Each row of a before or after table is a point. The points were changed in one or more steps. Then noise was added and the rows were shuffled. The steps act on columns, c1 being the first. Write out the steps. A step turns or swaps two columns, mirrors them in a line or flattens them onto one, adds a multiple of one to another, or multiplies or shifts one. Angles are multiples of 10 degrees, from the lower column toward the higher: turns from -170 to 170, lines from 10 to 170 but not 90. Use the fewest steps. Two steps may share a column if one is a turn and the other turns, adds or multiplies; they go together, in the order done. Otherwise the lowest column goes first.
(in the rows, 128 means zero)

Before (8 x 3):
[[ 91  88 155]
 [127 130 156]
 [120  98 124]
 [ 68 179 116]
 [151 100 139]
 [158 109 114]
 [154  99 163]
 [102 118  98]]
After (8 x 3):
[[172 100 137]
 [  7 178 116]
 [113  97 124]
 [187 109 114]
 [126 130 157]
 [ 76 119  98]
 [ 54  86 156]
 [181  97 162]]
Steps: multiply c1 by 2

Before (12 x 4):
[[141 174 162 129]
 [ 92 119 143 106]
 [110 159  89 119]
 [127  91 130 119]
 [147  59  66 101]
 [111 149 151 110]
 [137 140 161 133]
 [131 114 132 141]
 [ 87 126 141 136]
 [120 140 143 107]
 [112 110 155 126]
 [147 173 146 249]]
After (12 x 4):
[[159 148 151 140]
 [187 164 222 147]
 [139 132 202 130]
 [196  65 128  94]
 [185 139 227 132]
 [181 102 190 107]
 [160 139 213 136]
 [160 111 214 123]
 [172 129 204 129]
 [199 220 208 175]
 [141 113 202 119]
 [181 120 190 129]]
Steps: shift c1 by 50; flatten c2 and c4 onto the line at 30 degrees; shift c3 by 60

Before (11 x 6):
[[125 118 183  78 139 128]
 [154 131 183 122 130 110]
 [161 170 116 169 127 120]
 [ 84 190 126 249 132  84]
 [119 204 163 141 109  80]
 [127 115 129  77  84 122]
 [160 121 121 104  14 110]
 [158 104 116  99 107  78]
 [141 106 119 111 119 127]
 [ 72 128 140  90 133 128]
 [144 126 130  79 136 123]]
After (11 x 6):
[[130 114  93  78 138 130]
 [111 130 125  82 135 124]
 [ 92 132 126 105  48 113]
 [185 122 118  92 133 129]
 [137 102 175 144 114  81]
 [114 140 120 111 119 130]
 [131 129 116  74  92 122]
 [104 114 105 120 133 111]
 [ 95 137 116  97 115  77]
 [175 118 187 250 129  84]
 [ 99 125 171 171 126 121]]
Steps: multiply c1 by -1; turn c2 and c3 by 120 degrees; multiply c2 by 0.4; multiply c5 by 0.7

Before (11 x 8):
[[123 136 159 155  80  99 119 130]
 [ 47 176 154 188 118 162  82 118]
 [183 145 165 164 203 188 124 127]
 [116 195 161 117 155 136 106  96]
 [101 167  80 130 163 176 144 133]
 [123 108 166  85 143 106 149 107]
 [122  70 109 141  76  92  52 166]
 [133 122 120 157 183 125 133 128]
 [110 147  66  94  95 200 175 166]
 [ 90 119  98 143  83 178 118 122]
 [180 126 165 197  39 155 123  30]]
After (11 x 8):
[[ 93  58 196 164  73 119 167  27]
 [166  87 142  96 106 173 113 105]
 [112 114  93  66  91 210  79 139]
 [137  94 155 159  90 100 130 138]
 [140 182 130  79 120 174  99 119]
 [ 90 197 164 165 162 183 168 106]
 [122 164 158 118 170 124 127 129]
 [220 151 187 156  85 158 112 105]
 [183  50 140 111 139 108 184 179]
 [151 190 118 162  93 123 138  95]
 [118 126  86 166 152 100 108 116]]
Steps: turn c1 and c7 by 140 degrees; turn c2 and c5 by -50 degrees; swap c3 and c4; turn c6 and c8 by -20 degrees

Before (8 x 9):
[[173 123 107 152 114 119 144 159  85]
 [124 122 106 125 125 168 140 151 118]
 [ 70 122 104 142 146 143 134 135  96]
 [121 125 110 116  94 180 120  77 112]
 [108 114 104 168 137 104 131 137 120]
 [134 121  85 106 124 108 140 109 121]
 [157 140  97 147 154 135 159 136 110]
 [163 111 118  98 198 135 119 150 121]]
After (8 x 9):
[[136 159 103  62 123 121 139 108 121]
 [122 138 113 119 125 153 139 149 118]
 [188 127 124 201 113  97 140 159  84]
 [120 134 119  92  94 215 110  78 111]
 [101 139 105 247 137  97 133 137 121]
 [174 124 110  38 198 120 141 151 122]
 [ 53 132 118 172 146 139 141 135  94]
 [164 153 129 187 153 129 165 137 111]]
Steps: multiply c1 by 1.3; add -0.5 times c9 to c3; turn c2 and c3 by 60 degrees; multiply c4 by 3; add 0.3 times c5 to c7; add -0.7 times c8 to c6

Before (12 x 11):
[[121  93 154 148  92 119 116 136 161 131 105]
 [115 101 102 111 167 139 134 150  69 128 120]
 [100 139  90 113 123 141 157 126 153 169 156]
 [129 135 102 133 153 128  79 136 100 146 131]
 [130 102 125 185  89 133 119 107 144 102 135]
 [132 117 102 127 138 158 124 166 121 169 175]
 [161 101 114 157 122  92 131 120 150 107 138]
 [109 122 137 108 170 138 119 127  95 151 163]
 [162 126 138 135 102 151 102 127 151  89 117]
 [134 159 117 138 133 145 162 153 103 180 152]
 [ 99 157  96 133 114 110 159 165 140 131 185]
 [133 113 135 186 132 136 142 141 176  97 107]]
After (12 x 11):
[[133 124 102 119 140 129 181 186 100 133 111]
 [102 151 155 180 163 120 115 148 127 148 136]
 [152 146  90 120 112 141 102  97 166 123  78]
 [ 88 113 114 187 130  91 122 117 108 109 141]
 [111 152 101  65  94 140 148 143 104 135 133]
 [105 139 125 227 164 134 109 115  67 109 147]
 [169 139  96 143 119 111  95 134 131  80  96]
 [117 131 102 121 123 158 136 171 124 108  69]
 [111 131 136 247 117 137 121 128  91 130 165]
 [132 147 138  76 102 138 162 136 129 109  91]
 [152 107 117 128 102 145 106 119  96 132  71]
 [109  99 139 154 166 152 132 154 138 118 167]]
Steps: turn c1 and c2 by -120 degrees; multiply c4 by 2; turn c4 and c9 by -40 degrees; add -1 times c7 to c8; turn c5 and c7 by 140 degrees; mirror c10 and c11 in the line at 150 degrees

Before (14 x 12):
[[132 102 113 143  82 119 144 152 198  47 119 109]
 [127 148 154 123 134 120 146 173 112 123 107 143]
 [109 131 113 143 133 107 140 155 116 108 107 117]
 [125  84 113 151 133 114 144 153  92  92 158 128]
 [119 124 132 146  67 139  80 127 136 119  98 143]
 [137 146 114  68 129 112 115 149 129 114 144 141]
 [143 129 144 114 139 160 129 133  86 102 140 144]
 [ 45 143 117 141 131 206 148 123 135 133  98  87]
 [112 128 120 120 113 132 160 123  95 128 101 159]
 [101 138 210 127  50 111 130 128  90 112 102 139]
 [145 139 114 133 116 115 152 128  91 122 109 109]
 [141 139 150 150  68 116 152 129 134 120 176 146]
 [141  75 244  93 129 113 101 138 114 136 126 145]
 [116  94 114 149  82 138 151 190 109 134 115 101]]
After (14 x 12):
[[144  91 138 101 145 183 135 153 141 131 142 142]
 [145 180 146 141 117 149 151 133  97 129 108 120]
 [142  70 217  58 141 131 106 117 205 137 126  93]
 [123  88 120 163  81 129  61 135 140 125  98 139]
 [135 104 128   8 136 117 116 140 109 149 144 154]
 [ 46 227  69 156  84 169 135 122 163 121  96 107]
 [103 107 208 123  42 144  98 145 166 128 101 148]
 [107 158 137 158 120 124 138 150 104 155 107 123]
 [133 163  88 158  79  69 128 210 142 151 119  87]
 [143  87 146 173  69 113 133 138 144 127 177 153]
 [112  55 138 113  96 157 150 130 109 126 100 154]
 [117 181 122 169  73 148 129 122 113 190 116  73]
 [126 101 157 118 125 135 147 135 137 172 107 161]
 [127 114 144 174 127 147 142 162  97 154 155  88]]
Steps: add 0.5 times c1 to c5; turn c5 and c7 by 20 degrees; multiply c12 by 2.5; turn c2 and c12 by 70 degrees; turn c6 and c9 by 50 degrees; turn c3 and c9 by 50 degrees; multiply c4 by 2; turn c8 and c10 by 90 degrees
